Each point is reached from the start by the listed moves, each made 0, 1 or 2 times, or once backwards (-1), plus a little noise. Say if it took an odd or an even number of moves. Then give how often each move was made.

Moves:
(1): [15 13  9]
(2): [-23  27 -15]
(3): [-22   3  34]
Start: [-5  1 -2]
Points:
[-41  -6  23] => even (-1, 0, 1)
[-15  63 -58] => even (1, 2, -1)
[ 10  37 -41] => odd (1, 1, -1)
[-47   6  64] => even (0, 0, 2)

Moves:
(1): [38  7  7 -8 -5  2  5 -5  6  8  3 -2]
(2): [-8 26  4 -5  9  0 17 -2  9  1 -4 -4]
(3): [  0   0  32  -1   2   0 -11   3  10   8   7   4]
(4): [  2  14  -8  41 -12   5  -7   3   6  10   3  10]
(5): [  8 -14  -4  12  30   6   0  -2   0   5 -18   4]
(6): [-6 -9  2 -4 -3 27  2  2 -9  3 -6 -2]
(7): [ -5 -13   5   6   3   1  28   6   8  -3  11   2]
(8): [ 7 13 -2  2  6 11 -2 39  9  1 -1  2]
(9): [ -3  -6 -18   0  -2   8  -4   1  34   2   8  -9]
(10): [ -9  -2 -12  -2   3  -5   0   8  -5  30   3   0]
(11): [-1  7 -9 -7 26  5 -5 -9 -3 -8 27  5]
Start: [ 11 -11  -7   1   0  17   3 -11   7 -10  27  -3]
Points:
[-41 -64 -53  35  39 -20  66 -32   0   0  28   1] => even (-1, 0, -1, 0, 1, -1, 2, -1, 0, 1, 0)
[  6  89 -47  77 -33  20  52  27  90 -34  58  -2] => odd (0, 2, -1, 2, -1, -1, 1, 1, 1, -1, 0)
[-25  75 -92  35  95  95  -7  44  41 -13  36   2] => odd (-1, 2, -1, 1, 1, 1, -1, 2, 1, 0, 2)

Moves:
(1): [ 14   4  -7 -13  -7  -1  -8  -5   3  -9  -8  -3   2   4 -12   8   2 -13
  -6 -10  -5  -7  -3   1   0  -9   3]
(2): [  2  21 -10  -7  17   9  10  -8  11   3   0   5   2   9   1 -12  -9   0
   1  10   8  -4   0  -7   2  -4  -1]
(3): [  8  10  32  10   2  -1   0   5  -5 -12   9  10   0   6 -12  -8  -7  -6
   0   1  -1  -4  -5   4   7   0  -6]
(4): [ 11   0  -3  18  -8  -3  -1  -2  -6   6   0   1   1  -6   9   6 -19   6
  -2  11 -10   2  -7  -4  -1  -1  -5]
(5): [  5 -10  -4   4  14   9   1   2   5   1   0   3  -1  -4   1  -1  -1  -1
   7   2   7  -4   0  -4  -2   2   0]
(6): [ -5  -1  -6  -1  -5  11   3   6 -12   1  -2  -7  -7  -4  -6  -9   2   4
   8   7  -6  11  -8  13   3  -7  -5]
(7): [  2 -11  10  -5  -1  -7  14   5   8   2  -7  -7   6  -6  -3   1 -19   4
   7   5   4   5   3   7  -8  -4   0]
(8): [  4   0  -3   1 -14  -2 -16  13   2   8  -3  -7   0   3   3  -1  17  -3
   4  15   4   6  -2 -13 -14 -12 -13]
(9): [ -6   5  -2   9  -1   8  -5   9  16   8  -3  -4   2  10  -9   4   2  -7
   4   3  -1  -3   3   5 -12  10   4]
(10): [ -1   9   7   6  -2   1   0  -8   5  15   7   1 -10   1   6   2   2 -10
  13  17  -1  -7   1  -5   7  -3   2]
(11): [  0  -2  -4  -1  -8   1   3   8   1  -7  10   1   1  -4   3  -3  -8   3
   0 -10  -4  -6   2  -4   3   2  -5]
(12): [  6  -2   2  -1  -4  -6   3  10   0   2  -2  22  -9  -1   2   4  -1   3
  -6  -9 -15  13  -8  -5  -1  -2   4]
(13): [  1   1  -1  -2  -7   7  -4   6   0   0  12   7  14   4   0   8   4  -8
  -6   1   3  -5  -2  13  -2 -10  12]
(14): [  9   5   0   5  -3   2   5 -11   6  11   9  -8   6  21 -11  -6  -2   1
  -4 -16  -1   5 -13  -3   1   1   1]
(15): [ -1   3  10   1  -1  10   5 -10   7  -6  -1  -2   2   0  20  -1  -2  -4
   6  -4   0  -3   2   0  -3  10  -8]
(16): [  9   1  11   0   4  -2  -2  11   2  -1   6 -11 -13  -2   9   5   5   9
  -4  12  -4  -4 -14   2   0  -6   5]
(17): [ -2   4  -1   4   6  -2  11  -9   2  -6   6   0  -3 -14  -1   8   9  -7
   0  -1  -4   4   7  -6  -3  11 -13]
(18): [  1  -3   3  -3   4   6  -2  -1   6   9  -2   4   5  -8  -6   0   3  17
   3   3  -7 -12   3   5   0   0  -7]
(19): [ 3  9  3  1 -2 -5  6 -4  1 -4  3  3 -1  4 -2  4  3  8 10  3  1  0  2 -2
 -2 -7  5]
(20): [ 2 -6  1 -1 -5  4  2 -3  8 -8 10 -3  1 14 -7 -5  6 -1 -3 11 -6  6  6 -4
  6  0  2]
(21): [ -1   2   5   5 -13   7   1   1  -4  -3   5   8 -14  -3   0   6   8  -4
 -11   1  11  -1   9  -3  -1   1  -4]
(22): [  3   3 -10   6   7   0 -11   0  14  -6   7   4  -5 -11  -6  -4  -5   7
  -7  -9   0  16   3   4   1  -8   2]
(23): [ -2   0   2   1  11  10   0  -1  -8   6  -3 -10   2   6  -4   8   1 -10
  -1   0 -11   3  14  -7  -4  -7   6]
(24): [  9  -2   1   6   1  -5   2   0  -6  -1   1  -1  -5  -2   1 -12   2  -5
  -5  -4   0  -5   8  12  -1  -3  -2]
Start: [  2  15   0 -18 -13  18  11 -18   1   9  -9  -8   6  -1  -6  -3   1   8
   4   1   6  25  -2  -4  12 -10  -1]
Points:
[ 72 -22 -12  -7  16  66 -15   5  38   9  48 -53 -11   4 -74 -15  84 -15
 -28 -11 -56  79 -27  54  -3 -69   8] => even (1, -1, 0, -1, 2, 2, 0, 1, 0, 0, -1, 1, 2, 2, 0, 2, 2, 1, -1, 2, -1, 2, 1, 2)
[  4  32  18 -17 -95  28 -18  -4 -25  18   8 -40  60  65 -58 -24  38 -72
  -9 -51  37   2 -37  63  -6 -18  -4] => even (1, -1, 1, -1, -1, 1, 0, 1, 1, 0, 0, -1, 2, 2, 0, -1, 0, -1, -1, -1, 0, -1, -1, 1)
[ 36  36  28  16 -13  -5  79   8  -3 -16  50  56   8 -45  -4   1 -45  83
  11 -51 -56  41 -69  24  19  11 -22] => odd (-1, 0, 1, 1, 0, 1, 0, -1, 0, -1, 2, 2, 1, 1, 0, 1, 2, 1, 2, -1, -1, 0, -1, 0)
[  9  37 -20 -32 -50  -4  24  -5 -23  58  24   6  14  39  17 -19  35   3
  12 -31 -11  76 -54  14   5 -62  30] => odd (-1, 0, -1, -1, -1, 1, 0, 1, -1, 1, 0, 2, 2, 2, 0, 0, 0, -1, 1, -1, -1, 0, 0, 1)
[ 55  48  -7   5  20  23   9  14  46  43  28   1  -7 -78   5  12  -9  47
  10  56 -38  36 -33  39 -16 -72 -20] => even (0, 1, 0, 1, 0, 1, 1, 1, 0, 1, 0, 1, 2, 0, 0, 2, 2, 2, 0, -1, -1, 2, 0, 1)
[ 42  21 -19 -21 -12 -34  37 -73   5  10 -61 -83  15 -16 -34  28   6 -43
  26 -54 -27  81  53 -10 -50 -40 -19] => odd (2, -1, -1, 0, -1, 0, 2, 1, 0, 0, -1, 0, -1, 1, 1, -1, 2, -1, 2, -1, -1, 1, 2, 2)
[ 94  35  -5 -53  24  51  24 -35  50  51 -42  -2  79  75  22  27 -78 -55
  -4 -28  -3  41 -57 -42 -28 -76  38] => odd (2, 2, 0, 1, 2, -1, 2, 1, -1, 0, -1, 2, 2, 2, 2, 0, -1, -1, -1, -1, -1, 0, 2, -1)
